Rows are points. To make a cloud, some directions were put in groups of two or more. Within a group, all points are equally far from the middle, so they leave a hole (a ring in 2 directions, a hollow ball in 3). The other directions are filled evenly. Then the cloud was stretched, turned, moved and blurred a little. How many holes are there, and how many directions does each take, smallest first?
In the rows, 128 means zero.

Cloud (14 x 2):
[[ 72 140]
 [149 163]
 [163 121]
 [113  87]
 [127  88]
 [ 71 126]
 [150  98]
 [138  92]
 [ 87 100]
 [155 155]
 [ 72 129]
 [ 91  96]
 [ 85 163]
 [ 72 137]]
Holes: 1 (2)

Cloud (20 x 3):
[[120  94 157]
 [ 75 126 129]
 [135 164 153]
 [ 47 118 173]
 [143 156 177]
 [148 164 112]
 [143 155 102]
 [115 152  87]
 [171 167 148]
 [ 77 109 140]
 [124 183 143]
 [ 97  77  99]
 [ 98 146 146]
 [133  81 163]
 [116 111  74]
 [115 189 142]
 [ 68  86 112]
 [103 182 109]
 [114 116 180]
 [133 181 145]]
Holes: 0

Cloud (21 x 3):
[[ 83  90 108]
 [ 76 115 156]
 [113 119 175]
 [141 116  90]
 [ 73 171 128]
 [ 93  88  99]
 [162 134 144]
 [175  96 138]
 [ 75  93 118]
 [146  95 170]
 [155  70 141]
 [165  79 121]
 [ 56 123 114]
 [158 140 145]
 [126 130 175]
 [102  98  86]
 [ 76  93 116]
 [ 80 100  97]
 [168  87 152]
 [ 81 161 154]
 [122 117  83]]
Holes: 1 (3)

Cloud (20 x 3):
[[134  77 127]
 [108 185 187]
 [124 136 176]
 [114 130 174]
 [104  95 142]
 [137 142 152]
 [142  58  90]
 [131  90 171]
 [196 124 122]
 [215 124 142]
 [102  72 151]
 [119  94 127]
 [150 171 137]
 [173 139 144]
 [179 128 157]
 [168 124 149]
 [125 125 182]
 [ 96 127 135]
 [148  73 153]
 [191 120 151]]
Holes: 0

Cloud (30 x 4):
[[140  93 120 127]
 [174 205 126 120]
 [111 112 154 116]
 [168  86 144  72]
 [108  71 108  67]
 [103  65  85 101]
 [135  82 160 131]
 [179 148 142 114]
 [105 108 114  65]
 [ 97 143 100 187]
 [ 96 133 180 136]
 [134 104 132 191]
 [ 97 123 110 167]
 [116 100 155  40]
 [129 156 117 145]
 [176 179 149  95]
 [104  55 126  98]
 [108 110 192  76]
 [165 137 154 100]
 [163 178 139 146]
 [139  85 168 199]
 [ 99 126 102 127]
 [152  63 154 159]
 [130 102  86 104]
 [167 131 113 118]
 [155 170 164 148]
 [109 121 168 137]
 [129 138 129 117]
 [163 125  99 129]
 [147 135 143 200]]
Holes: 0

Cloud (30 x 4):
[[168 147 145 151]
 [ 75 103 123 101]
 [149  47 128 143]
 [ 96 122 130  88]
 [115 168 109 117]
 [192 134  93 135]
 [103 154  82 117]
 [158 128  71 152]
 [180 103 106 170]
 [155 163 137 139]
 [167 110  83  88]
 [127  47 104 128]
 [187 150 126 134]
 [ 83 111 127  96]
 [156  55 144 142]
 [ 80 109  90 100]
 [157  99  93 179]
 [124 158 131 157]
 [182 126  83 148]
 [157  91  88  88]
 [ 93 141  88 101]
 [ 85  89 133 181]
 [103 154 110  96]
 [136 150 145 161]
 [ 72  68 127 159]
 [132  54  98 113]
 [148  70 165 144]
 [184 131 140 156]
 [104 134 126  85]
 [ 94  85 166 152]]
Holes: 2 (2, 2)

Cloud (50 x 6):
[[143 147  79 114 128 121]
 [168 168 160  73 155  78]
 [159 130  80 159  95  72]
 [110 134 106 170 163 113]
 [138 132 135 122 168  46]
 [130 124 144 167 106 133]
 [116 102 183  95 173  80]
 [135  76 156  54 130  91]
 [114 182  73 164 153  98]
 [177  90 122 154 101  89]
 [179 114 187 136 150 122]
 [135  84  83 156  73 152]
 [112 105 169 130 125 148]
 [125 115 172 135 175  93]
 [103  93 109 122 126  92]
 [106 146 177 153 199 119]
 [139  76 159 102  96 146]
 [125  74 125 119  87 109]
 [137  80  86  79  99  64]
 [ 75 128 168 106 124  99]
 [140 147 103 115 181 111]
 [131  98 168 134  97  57]
 [121 156 110 190 168 120]
 [114 155  82 197  97 152]
 [132 141 104 129 166  88]
 [156 132  82 143 159 110]
 [148 119 135 160 164  80]
 [148 156 157 151 162 108]
 [166 110 136  49 137  88]
 [175 165 131  71 148  87]
 [162 163  82 117 155 104]
 [109 134 161 164 177 145]
 [133 120 140 160 200  85]
 [159 100 106 106 126 113]
 [138 146 123 132 190  97]
 [ 65 143 115 170 102 113]
 [ 79 103 147  73 112 121]
 [200 118 173  92 161 153]
 [139 112  98 112  76 130]
 [102 128 166 126 112 143]
 [159 178 115 133 166 108]
 [ 92 146 109 191 115 128]
 [141 167  98 167 120 137]
 [152 138 136 134  58  96]
 [121 103 190 102 140  58]
 [163 105 110 163 175  60]
 [197 126  97 126 152 110]
 [169 138  47 125  72  88]
 [206 113 135  74 183 116]
 [122 119 109 165 152 156]]
Holes: 0
